Rows are points. Any point is a mix of the corners, with weights that add up to 1. It lies inside the corners' shape when no weight is negative. Say inside or outside, and name the corners with a negative weight.

Corners:
(1): 9; -28; -39
(2): -58; 25; -26
(3): 18; 21; 52
(4): -13; -20; -1
Points:
10; 2; 6 => outside (4)
-49; 19; -21 => inside
-23; -3; -20 => inside
6; -23; -33 => inside

Corners:
(1): -24; 3; 3; -6; -2; 48; 41; -8
(2): 35; 24; 41; -53; -1; 1; -16; 26
(3): -7; -14; 40; 27; 2; -28; -26; -12
(4): 26; -15; 36; -40; -4; -20; 11; -2
(5): -5; -12; -18; 2; 8; 6; 4; 22
(6): -11; -1; 3; 28; 29; -15; -11; -21
(7): -10; 25; 28; 26; -6; -35; 19; 7
(8): 24; -8; -2; 19; 3; 5; -5; -14
(9): 30; 9; 0; -60; -22; -10; -23; 4
Points:
-6; 9; 28; 21; 3; -21; 12; 4 => outside (9)
13; 2; 16; -15; 0; 5; 3; 2 => inside
11; 2; 26; -12; -2; -3; 32; 10 => outside (3, 6, 9)
17; -9; 3; -10; 10; -12; -26; -5 => outside (1, 7)

Corners:
(1): 22; 17; -21; -7; -31; -25; -16; 12; 25; -17; 24; 7
(2): 39; -50; -49; -13; -41; -35; 11; -34; -32; 32; 34; 36
(3): 12; -4; -44; -32; -11; 29; -2; 26; 12; 30; -22; -34
(4): -30; 6; -15; -50; -37; -1; -1; -1; -31; -32; 13; -11
(5): -28; -17; 32; -19; 24; -6; -17; 4; -28; -16; 33; -22
(6): 1; -13; -16; -25; -60; 14; -29; -29; -25; -16; 15; 5
(7): -15; 3; -8; -8; 9; -27; -26; 16; 5; 34; -46; -38
(8): -26; -55; 6; 33; 4; 21; 35; 9; -41; 2; -22; -8
(9): 10; -23; -43; 20; 17; 12; 22; -21; 29; -20; -14; 19
(10): -2; 8; 29; -1; 21; 23; 47; -25; -36; 6; -33; 26
(11): -20; -31; 29; -14; 25; -24; 7; 17; -33; 36; -11; 39
(12): -53; -32; 32; -13; -8; 24; 37; -57; 13; 30; -2; -25
(13): -29; 1; -47; 11; -26; 37; -2; 12; -25; 36; 1; -35
Points:
1; -18; -25; -1; -12; 1; 6; -7; -8; 9; 1; 1 => inside
-13; -17; -11; -3; -8; 8; 13; -1; -15; 16; -15; -2 => outside (5)
-16; -23; -3; -5; 6; 13; 0; -9; 21; -44; 9; 1 => outside (2, 7, 10, 13)
-10; -8; -2; -23; -9; -8; 1; -14; -8; 5; -4; 0 => outside (8, 13)
-15; -20; -3; -2; -8; -3; 8; -10; -21; 4; 5; 5 => outside (3)
10; -28; -20; 4; -7; -28; -15; 1; -7; 14; 10; 11 => outside (3, 4, 10, 12)
8; -6; -36; -1; -48; -10; -5; 9; -42; 11; 2; 18 => outside (3, 5, 9, 12)
-12; -33; -45; 11; -21; 28; -4; -14; -14; 39; 0; -42 => outside (1, 4, 10, 11)

Corners:
(1): 14; -25; -5; 0; 9; 8; -12; 4; 10; -15; -24; 9; 6; 2; -7; -17; 25; 17; -16; -3
(2): -28; -19; -33; 21; 9; 14; 26; -15; 45; 10; -8; -9; -35; 4; -24; 6; 2; -46; -18; -15
(3): -4; 15; -21; 4; -10; -28; -12; 5; -5; 15; -1; -10; 15; -34; 0; 7; 19; -30; -8; -23
(4): -12; 0; 15; -2; 11; -21; -15; -13; 21; 11; -13; -12; 19; -22; 16; -44; -13; 10; 4; -18
(5): -6; 2; 12; -6; -12; -6; 13; 13; 33; -5; 1; -37; -24; -13; 23; 21; -19; -3; 0; -2
(6): 0; 2; 7; -33; 5; -9; -7; 2; 5; 21; -19; -28; -24; -14; -31; -29; 0; 5; 22; 1
(7): -9; -43; 8; 27; -29; -15; 20; -3; 44; -2; -15; 8; -6; 12; 0; 28; -20; -15; -14; 8
(8): -1; -31; 2; 32; -7; 32; 1; 11; 38; 21; 15; -27; -16; -3; -1; -4; -42; -4; 22; -11
(9): 13; -3; -4; -13; -8; -11; 8; 15; 10; 28; -36; -8; 41; -10; 25; -8; -15; -10; -15; -21
(10): 12; -12; 18; -3; -3; 4; -22; 6; 16; -8; -8; -6; -30; 34; -32; 1; -18; -11; -45; 15
(11): -16; 14; 21; 2; -26; 13; -14; -22; 2; 5; -31; -8; 3; 1; 3; -21; 12; -12; 34; -13
(12): -25; -2; 10; 2; -6; -3; -29; 15; 2; 7; -14; 8; 3; 6; -6; 33; 20; 16; -15; -18
(13): -3; -16; 5; 9; -4; -4; 13; 60; -29; 8; 27; 18; -6; 24; -18; -9; 15; -6; -37; -17
(14): 0; 36; -30; 21; -3; -15; 17; 4; 16; 23; 9; 5; -1; -10; -21; 5; 19; 1; -23; -31
(15): -43; -10; -3; 1; -12; 17; -53; 6; 11; -12; 15; -10; -12; -3; -8; -34; -10; 11; -22; 19
(16): 10; 0; 2; 29; -6; -10; 22; 41; -5; 39; -18; -52; 4; -13; 1; -6; 13; 7; 9; -9
(17): -23; 19; 0; 9; 11; 5; -9; -6; 10; 0; -29; 11; -7; -11; 10; 16; -30; 7; 20; 7
(18): -23; 0; 21; -22; -16; -12; -10; 4; -45; 20; -18; -8; -28; -3; 28; -13; 1; 9; 9; -6
(19): -18; 8; -37; -20; 21; -19; -35; 2; -17; 26; 34; -2; 19; -2; 2; -24; 25; 10; -15; -11
(20): 10; 2; -11; -8; -13; -10; -10; 54; 17; 21; 7; 5; 5; 10; 37; 2; -2; -26; -20; -15
(21): -3; 14; 6; -15; -5; -2; -20; 13; 23; 9; 20; 22; -8; -6; 16; -3; 13; -7; -53; 14
Points:
-10; -4; 9; -3; -9; -13; -10; 12; -2; 4; -7; -5; -8; 1; -4; -4; 5; 7; -7; -2 => outside (2, 8, 9, 21)
3; -14; 9; -11; -3; -8; -28; -5; -6; 13; -32; -16; 19; -5; 14; -36; -17; 7; 15; 2 => outside (2, 5, 12, 13, 14, 21)
-9; -3; 0; 5; -4; -3; -9; 2; 4; 11; -8; -5; -4; -3; -10; -9; 3; 0; -10; -6 => outside (5, 20)
-7; 1; -4; -1; -1; -3; -8; 14; 3; 11; 0; -3; -3; -2; 0; -8; 5; -3; -13; -9 => outside (7)
-18; 10; -19; -1; -11; -34; 1; 31; -7; 26; 24; 1; 10; -12; 16; 4; 27; -19; -45; -21 => outside (1, 6, 8, 10, 11, 17)
-9; 0; -7; 4; -5; -6; -5; 12; 11; 4; 0; -2; -9; 0; -9; 4; 9; -9; -15; -4 => outside (4, 8, 9, 18)
-5; -2; -2; -1; -6; -7; -16; 12; 2; 12; -1; 0; 5; -3; -3; -14; 8; 0; -17; -8 => outside (2, 5, 17)
5; -3; -4; 9; -5; -1; 2; 16; 11; 13; -4; -16; 3; -6; -5; -7; -2; -1; -8; -1 => outside (2, 4, 12, 18, 20)
-3; -2; -1; 3; -2; -5; -4; 7; 12; 8; -9; -6; 0; -5; 1; -9; 4; 1; -8; -10 => inside

Corners:
(1): -16; -2; 1; 11; 4; 13; 3; 22; 27; -11; 0; -13; 8; -17; -5; 8; 4; -1; -4; 6
(2): 14; -2; 11; -3; 9; -1; -8; -2; -15; -2; 2; 5; 3; 1; 4; 4; 8; -2; -3; 1
(3): 1; -1; 18; 5; -4; -2; 3; -4; -3; 1; 3; 9; -5; -5; 13; -7; 2; -4; 5; 20
(4): 19; 5; 11; -8; -1; -1; 0; -10; -7; -2; -18; 0; 3; -5; 5; -3; -5; -6; 24; -3
(5): -2; 2; -10; 1; 1; 7; 8; -4; 5; 1; -10; -60; 4; 1; -12; 4; -1; 0; -6; -11
(6): 2; -5; 11; -5; -4; 8; 5; -1; 0; -3; 2; 2; 10; -9; -30; 1; 10; -6; -3; -8
(7): 5; -8; 9; 3; 2; 4; -7; -4; -9; 11; -11; 5; -4; 4; -3; 7; 5; 3; -9; 8
(8): 6; 2; 18; 6; 6; 2; -5; -3; -11; 0; -1; 1; -10; -6; 5; -11; 10; 6; -8; -4
(9): -6; -2; 2; -6; -4; -3; 1; 1; -3; 3; 3; 6; -2; 1; 8; -9; 7; -7; -4; 14
(10): 9; 2; 2; 5; -5; 2; -2; 10; 2; -4; 1; -11; -4; -5; -2; 4; 8; 6; -7; 0
(11): -3; -6; 4; -2; 0; 8; 13; 12; 2; 0; 1; 3; 10; 2; -1; 5; -5; 1; -5; 2
(12): -6; 9; 9; 7; 8; 36; 3; 27; -9; 0; 0; -2; 10; 0; 12; -6; -3; 2; 6; 10
(13): -2; -5; -1; -1; -4; 7; 2; -1; -10; -1; -6; 6; 5; -4; -3; 8; 10; -2; 2; 0
(14): -3; -1; 22; 2; -12; 6; 0; -4; 4; 0; 1; 3; 6; -4; 3; -12; -4; -10; 0; 1
(15): 1; 6; 18; 2; -2; 1; -7; 1; -7; -5; -3; 3; -29; -6; 6; -6; 10; -1; -8; 0
(16): 5; 2; 8; 4; -5; 1; -4; -3; 1; 4; 1; -9; 4; -6; -10; -7; -15; 2; -1; -6
(17): 5; 2; 13; 1; -3; 2; 4; 0; -11; -1; -4; 4; 9; 1; -18; 0; 6; -5; 0; -8
(18): -4; 6; 1; -2; 0; -3; -3; -10; 14; -2; 1; -14; -4; -1; 4; -5; -5; 3; -3; 1
(19): 0; 10; 0; 2; 1; 8; 8; -10; 2; 15; 1; -12; -9; 1; 10; -5; -1; -5; -2; 2
(20): -8; 10; -1; -7; 4; 4; 6; 9; 1; -6; -6; 4; 4; -8; 12; 7; 4; -2; -3; 10
(21): 7; -6; -3; -1; -2; 3; 2; -7; -11; -5; -9; 6; 5; 0; -5; 6; 11; -8; -8; 6
Points:
2; 1; 8; 1; -1; 6; 1; -1; -2; 0; -4; -4; 2; -3; -1; -1; 1; -3; 0; 0 => outside (9, 10)
-2; 1; 7; 2; -2; 7; 3; 2; 0; 3; -1; -5; -1; -2; 1; -4; 1; -1; -1; 3 => outside (2, 20, 21)
3; 4; 7; 4; -3; 8; 3; 0; -2; -1; -5; -6; 0; -7; -2; -3; 3; -4; 1; -1 => outside (2, 7, 9, 11, 18)

Corners:
(1): 10; 11; -16; -17; -8; -24; 23; 14; -10; 28; 36; -25; -12; 15; 17; 20; -4; 5; 3; -25
(2): 14; 28; -2; -15; 6; -23; 0; -16; 20; 1; -4; 17; 3; 3; 31; -1; 6; -10; 8; -32
(3): 28; 21; -1; -42; -29; 16; -42; -21; -19; -3; -42; 6; 31; 15; -31; -3; 17; 57; 7; 21
(4): 17; -3; 29; -16; -9; 29; 10; -24; -39; -1; -10; 10; 25; 30; 2; -9; -22; 25; -12; 24
(5): 39; 11; -1; 24; 20; -34; 12; 26; -42; -4; 38; -31; -14; 22; 17; -2; 40; -34; 27; 4
(6): -5; 1; 10; 7; -8; 35; 5; 1; -60; -36; -31; 18; 8; 24; -4; -11; 1; 43; 1; 3
(7): 25; 25; -29; -1; 4; -17; 1; -2; -7; 5; 13; 7; 17; 2; -11; -7; 12; 7; -11; -11
(8): 9; 8; 8; -21; 27; 3; 12; -22; 2; 8; 3; -42; -6; -37; -11; 5; 27; -19; 4; -10
(9): -15; -42; 44; 48; 15; -7; -5; -3; 1; 12; -14; -5; 8; -12; 1; -4; 9; -1; -6; 6
(10): 34; -5; -40; -16; -30; 13; 22; -15; -3; -6; 12; -15; -6; -2; 21; -2; 3; 0; -19; -6
(11): 6; 19; -35; 0; 7; -20; 5; 19; -13; 8; 8; -23; 3; -23; 43; 19; 17; -7; -11; 13
(12): -2; -25; 22; 24; 7; 8; 6; -2; -7; 35; -24; -16; -7; -12; 38; -48; -15; -24; 19; -2
(13): 10; 44; 11; 1; -17; 11; -1; -11; 8; -7; 12; -24; 20; 18; 15; -7; 10; 12; -23; -25
(14): -12; 12; 36; 37; 24; 25; 7; -10; -16; 7; -23; 17; -40; 32; 22; -24; -2; 13; -17; 30
(15): -21; -2; 20; 24; -9; -20; 45; -26; -13; 20; -11; -27; -34; 5; 40; -45; 11; 0; 5; -14
(16): 20; -8; -4; 42; -2; -7; 48; -6; -38; 2; 23; -11; -31; -21; 49; -17; 4; 0; 35; -6
(17): -6; 38; -27; -15; -19; -14; 22; -21; 14; 8; 10; -28; -1; 18; 1; 15; -7; -9; 16; 5
(18): -21; -17; 16; 48; 36; -12; 24; 8; 17; -4; 4; -33; 1; 12; 31; -49; 32; 8; 31; 19
(19): 37; 24; -5; -22; -14; -16; -9; -18; 23; -30; -3; -19; 21; -24; -18; -6; -26; 13; -13; -15
(20): -9; 50; 21; -22; -37; 42; -17; 16; -43; -22; -4; 36; 16; 27; -20; -11; 16; 36; -24; 24
(21): -42; -21; 19; 31; 21; 10; -35; -19; -50; -15; 18; -1; -22; 32; -6; -18; 20; 19; 4; 10
Points:
3; 11; 4; 9; 2; -5; 5; -2; -14; -2; 0; -5; 1; 10; 13; -11; 8; 8; 5; 2 => outside (8, 10)
14; 15; -6; -1; -3; 2; 0; 1; -12; -6; 4; -5; 7; 17; 8; -11; 7; 9; -2; 5 => outside (8, 9, 15, 16)
23; 39; 1; -21; -9; 7; -13; -9; -27; -13; 0; 9; 8; 22; -11; 7; 6; 24; 1; -3 => outside (9, 10, 11, 12, 15, 18)
7; 9; 2; 4; -5; -1; 3; -6; -15; -2; 0; -6; 2; 10; 10; -12; 4; 11; 0; 2 => outside (8)
5; 7; 5; 6; -2; 4; 8; -7; -13; 1; 1; -14; 1; 5; 9; -12; 8; 7; -3; 1 => outside (2)
14; 13; 3; -4; 0; 1; -1; 0; -8; 0; -4; -9; 10; 3; 5; -3; 8; 5; -3; 3 => outside (15, 16, 21)
6; 8; 3; 1; 0; 2; 6; -10; -13; -3; 2; -9; 2; 5; 5; -5; 10; 9; -1; 3 => outside (12)
1; 15; 4; 4; -3; -1; 0; -4; -16; 0; -2; -6; -2; 4; 6; -3; 7; 7; -1; -2 => outside (4, 10, 18)
5; 19; 1; -10; -15; 0; 1; -24; -1; 2; 2; -6; -6; -4; -5; 1; 5; 16; -10; -13 => outside (4, 5, 6, 11, 12, 18)
